Each row of a before or after table is a point. One or more steps were done to the points. Then noise was added and the rows were shuffled. The steps act on columns, c1 being the first. Name the steps. A step turns or swaps two columns, mirrors them in a line or flattens them onto one, adds a multiple of one to another, or multiplies or shifts one. Angles are multiples of 10 degrees, from the lower column toward the higher: turns from -170 to 170, lines from 10 to 170 but not 90. Use the fewest steps. Two steps may share a column if one is a turn and the other turns, adds or multiplies; they go together, in the order done. Otherwise the lowest column goes first.

Before (10 x 2)
[[-26 -63]
 [  7 -41]
 [-17 -20]
 [ 47  28]
 [-14  -1]
 [-37  22]
 [  8 -33]
 [-11 -75]
 [ 47   7]
 [ 82 -47]]
After (10 x 2)
[[ 35  41]
 [-44   5]
 [-12  -3]
 [ 41  23]
 [ -5 -25]
 [ 21 -26]
 [ 21 -37]
 [ 13 -77]
 [ -4 -69]
 [ 93 -16]]
Steps: turn c1 and c2 by 20 degrees

Before (14 x 3)
[[-21 -50 -55]
 [ 35  68   1]
 [ 46 -23 -18]
 [ 45  44  18]
 [-30 -16 -19]
 [ 78  16  30]
 [ -1  20  35]
 [-20 -82 -67]
 [ 21  16   8]
 [ 44 -13 -46]
 [-16  29  39]
 [ 48   8 -17]
 [-28  33  17]
 [-54 -13   4]]
After (14 x 3)
[[ -22  -38  -86]
 [ -54  -10    6]
 [  -2   13   57]
 [ -27   24   28]
 [  36   48    2]
 [ -19  -57 -106]
 [ -32   -9  -30]
 [ -15   22   63]
 [  42   -9  -73]
 [  80    8   46]
 [  44   31   29]
 [  48    3  -26]
 [  47  -17  -27]
 [  21   12    9]]
Steps: multiply c2 by 0.7; multiply c3 by 1.6

Before (11 x 4)
[[ -4 -67 -10  20]
 [ 37 113  36 -33]
 [ 21 -43  41  22]
 [-27  68  29 -50]
 [ 18  79   1 -60]
 [ 10  -5  11  31]
 [-42  25  14  14]
 [ 59 -17  -8  12]
 [-40  36  17 -48]
 [-16 -14  -7  32]
 [-46 -41  48  19]]
After (11 x 4)
[[-61 -15  77  -6]
 [ 18 -34 -49 -24]
 [-43 -40  62  34]
 [-38 -56 105 -30]
 [  1  11 -15 -60]
 [ 21 -18  23  39]
 [ 30 -10  -7 -15]
 [-43 -23  32  48]
 [ 27 -40 -49  43]
 [ 19  21 -64   1]
 [ 34   8 -13  10]]
Steps: turn c1 and c4 by -100 degrees; turn c2 and c3 by 100 degrees

Before (10 x 8)
[[  27  -62   22  -34   17  -59  -20   40]
 [ -54   45   -4   22   -3   24  -19   11]
 [  54   -8   12  -57  -22  -18  -24   21]
 [ -34  -69  -37  -43   -6  -43  -29    2]
 [  45   41  -32  -34  -16  -41  -70   34]
 [  25   49    4    2   19  -43   37   64]
 [ -59   20   -8  -23  -29  -39 -103  -16]
 [ -24   36  -14   25  -35  -31  -44  -28]
 [   0  -76  -10   -8   35  -10  -36   -3]
 [ -30   -1    7  -39   73   49  -27 -111]]
After (10 x 8)
[[ 27 -62 -21 -33  17  58 -25 -37]
 [-29  -2  37 -39  73 -32 112  33]
 [-33 -68 -54 -42  -7  10  15 -25]
 [-23  36 -29  25 -35  13  46 -23]
 [-55  44  11  22  -2 -19  -2 -21]
 [ 44  40 -51 -35 -15  10   5 -77]
 [  1 -75 -15  -8  35   1  20 -31]
 [ 57  -8  -1 -58 -23  22  -7 -31]
 [ 25  49 -26   1  17  35 -73   3]
 [-58  20 -31 -23 -30  25  66 -82]]
Steps: mirror c3 and c6 in the line at 20 degrees; turn c7 and c8 by 120 degrees

Before (10 x 9)
[[-35 -17   8  29  30  28 -26 -32 -23]
 [ 16  33 -28 -13  22   6  50 -18  66]
 [-22   8  50 -21 -13 -26  64  -2   7]
 [ 10  39 -28 -11 -11  31  53 -45  24]
 [-21 -38  36  -3 -37  -4  65  38  -1]
 [-24   6  23  20  -3  -2  65  27 -41]
 [  2 -36  10 -27  23  13   0  -5 -30]
 [ 33   1   1  16  20  10   7 -49   9]
 [-17   2  27  15  -3   7 -28  13 -32]
 [-27 -22  -1  18   2 -23 -18 -15 -42]]
After (10 x 9)
[[ 35   0   5 -13  34 -48   8   6  11]
 [-52 -17   5   2  -5 -32  38  31 -24]
 [-34 -37   9   6 -23  -4 -22  13 -32]
 [-19   5  23   2 -52  12  27  -2 -33]
 [-49 -22  -2   6 -62 -16  26 -21 -43]
 [-56 -36  33 -82 -34  36 -38  -1  -2]
 [ 46  36 -28 -20  26 -44 -34  31  30]
 [-10  11  48 -82  -2   1 -53 -27   6]
 [-17   7  25 -80 -64  25 -16  -1 -42]
 [ 51  34 -24 -17 118 -17 -38   9  63]]
Steps: add 1 times c2 to c1; turn c4 and c7 by 120 degrees; add -0.7 times c3 to c4; add 1.5 times c9 to c5; swap c6 and c8

Before (11 x 12)
[[ -98   -6   42   -4  -46   -9  -19  -19   52   25   25  -60]
 [  37  -14   13    4  -24   38   39   -3  -72   10  -25  -52]
 [  38   52   -9  -73  -17  -34  -27  -66    2   19    1  -24]
 [ -11  -26   48    4   26  -16  -59    2   60   28   40  -32]
 [  49   14   15  -24  -13  -40   19   33  -62   20    3  -81]
 [  11   18  -59  -32    6  -54  -71   -8   66  -24  -41  -37]
 [  43   33   -3  -13  -20  -54  -84  -57   15  -13  -37  -69]
 [ -39   17    2   40    2   -9    8  -29   32   17   53  -77]
 [  41  -33   31   45  -61  -31   43   33  -17   -9    7  -11]
 [  26  -49   -2   10  -23  -28   32    7 -101  -38   22  -45]
 [  26  -54   17   38  -38  -33   52    9  -89   71   -6  -18]]
After (11 x 12)
[[ 40  53   0 -13 -21 -55  -4 -55  30 -21  20 -71]
 [-37  28  -1  44   5 -16   2 -29 -22  -3 -63 -75]
 [ 30 -23  10   3 -21  39  -8   3 -30  28  63 -52]
 [ -3 -47  53   6  23 -14   3   5  -8 -33 -70 -34]
 [ 24 -80  -3   4 -26 -27   4  10 -21  93  46 -44]
 [ 46  21  17 -26 -13 -42   3  38 -43  23  35 -78]
 [  4  29 -62 -37   9 -51   3 -11  64 -48 -11 -41]
 [ 41 -48  25  43 -62 -36   2  32  -6  19   3 -17]
 [ 28 -83  11  35 -33 -31   1  14 -93   0  67 -13]
 [-97 -14  44  -5 -44  -8   1 -24  -7 -32 -47 -61]
 [ 37  84 -13 -77 -16 -35   2 -65 -16 -14  -6 -27]]
Steps: multiply c2 by 1.6; multiply c7 by 0; turn c9 and c11 by -140 degrees; turn c9 and c10 by 130 degrees
